Each row is a point. The points of each table are mixes of a few directions, plus a little noise. How many directions does each table use, and how many do they share? Where both have some left over, give the other angles between the two spaces (their principal angles), to ten degrees, smallest first.

First (7 x 3)
[[  4  19  29]
 [-40  -5  28]
 [ 31  18   2]
 [-29 -20  -9]
 [ 35 -13 -58]
 [ -9   3  15]
 [  6  -1  -7]]
Second (4 x 3)
[[-22 -10   2]
 [ 60  28  -7]
 [ -3  -1   0]
 [-35 -16   4]]
Directions: first 2, second 1, shared 1

First (6 x 4)
[[ 15   5  19  -7]
 [  2   2   7  -5]
 [-60  -9 -43 -10]
 [ 34  -2   1  29]
 [ 40   6  33   2]
 [-30  -4 -16  -9]]
Second (8 x 4)
[[-16  -1 -51 -10]
 [  7   0  29   1]
 [ -5   2 -16 -14]
 [  4 -11  42  48]
 [-12  -8  28  19]
 [  3  -3 -39  11]
 [ 34  14  29 -32]
 [-15   4 -21 -23]]
Directions: first 2, second 3, shared 2

First (7 x 6)
[[-26  -4  -7  29  35  13]
 [  9   3   3 -11 -13  -4]
 [ 13   2   4 -16 -18  -7]
 [ 23   3   6 -26 -31 -12]
 [-36  -6 -10  40  49  19]
 [ 23   5   7 -28 -33 -12]
 [ -8  -1  -2  10  11   5]]
Second (6 x 6)
[[-18  -3  -5  21  25   9]
 [-24  -4  -6  27  33  12]
 [ 43   8  12 -50 -60 -22]
 [  5   1   1  -5  -6  -2]
 [ -8  -1  -2   9  11   4]
 [  2   0   1  -3  -3  -1]]
Directions: first 1, second 1, shared 1

First (7 x 8)
[[-12 -22  18  21  25  -8  10  -1]
 [-21 -36  32  33  60 -20  11   5]
 [ 48  14 -36   5   5 -11 -19 -18]
 [-19 -17  18  13 -18  10  20  -6]
 [ 17  19 -20 -16 -13   2 -12   0]
 [-33  31   5 -52 -47  26  -3  29]
 [ 21  12 -19  -4 -13   1  -8  -8]]
Second (10 x 8)
[[ -3 -19   9  23  12  -6  10 -10]
 [ -3 -26  13  30  16  -7  13 -13]
 [  4  46 -23 -54 -30  13 -24  23]
 [  3  29 -15 -35 -20   8 -16  15]
 [ -2 -30  16  36  20  -9  16 -15]
 [  2  33 -17 -40 -22  10 -17  17]
 [  3  28 -14 -33 -17   8 -14  14]
 [ -3 -36  18  42  23 -10  19 -18]
 [ -4 -49  24  58  32 -14  25 -25]
 [  1  22 -12 -27 -14   7 -12  11]]
Directions: first 3, second 1, shared 1

First (10 x 9)
[[ -9  13   9  18 -11   7   5 -28   7]
 [  7 -12  -9 -16  10  -6  -5  25  -6]
 [  3  -5  -3  -7   4  -3  -3  11  -2]
 [ -6  11   9  15  -9   5   5 -22   6]
 [  9 -14 -10 -19  11  -7  -6  29  -8]
 [  8 -13  -9 -18  11  -6  -5  27  -7]
 [  5  -9  -7 -11   8  -5  -5  18  -5]
 [  8 -14  -9 -18  12  -6  -5  26  -7]
 [-17  29  21  40 -24  14  13 -60  16]
 [ -8  12   9  17 -11   6   6 -26   7]]
Second (8 x 9)
[[  3 -11  -7 -14   6  -5  -6  19  -6]
 [ -6   3  11  10  -9   6  11 -12   4]
 [ 23  20  -7  10  21   3   4  -3  -4]
 [ -2   1  17  13 -11  10  25  -8   2]
 [  0   3  23  18 -12  15  35 -11   3]
 [-33   3   0   3 -25  -6 -28 -32  12]
 [  4  -1 -15 -12  11 -10 -20  10  -4]
 [  9 -16 -19 -27  18 -15 -20  35 -10]]
Directions: first 1, second 3, shared 1
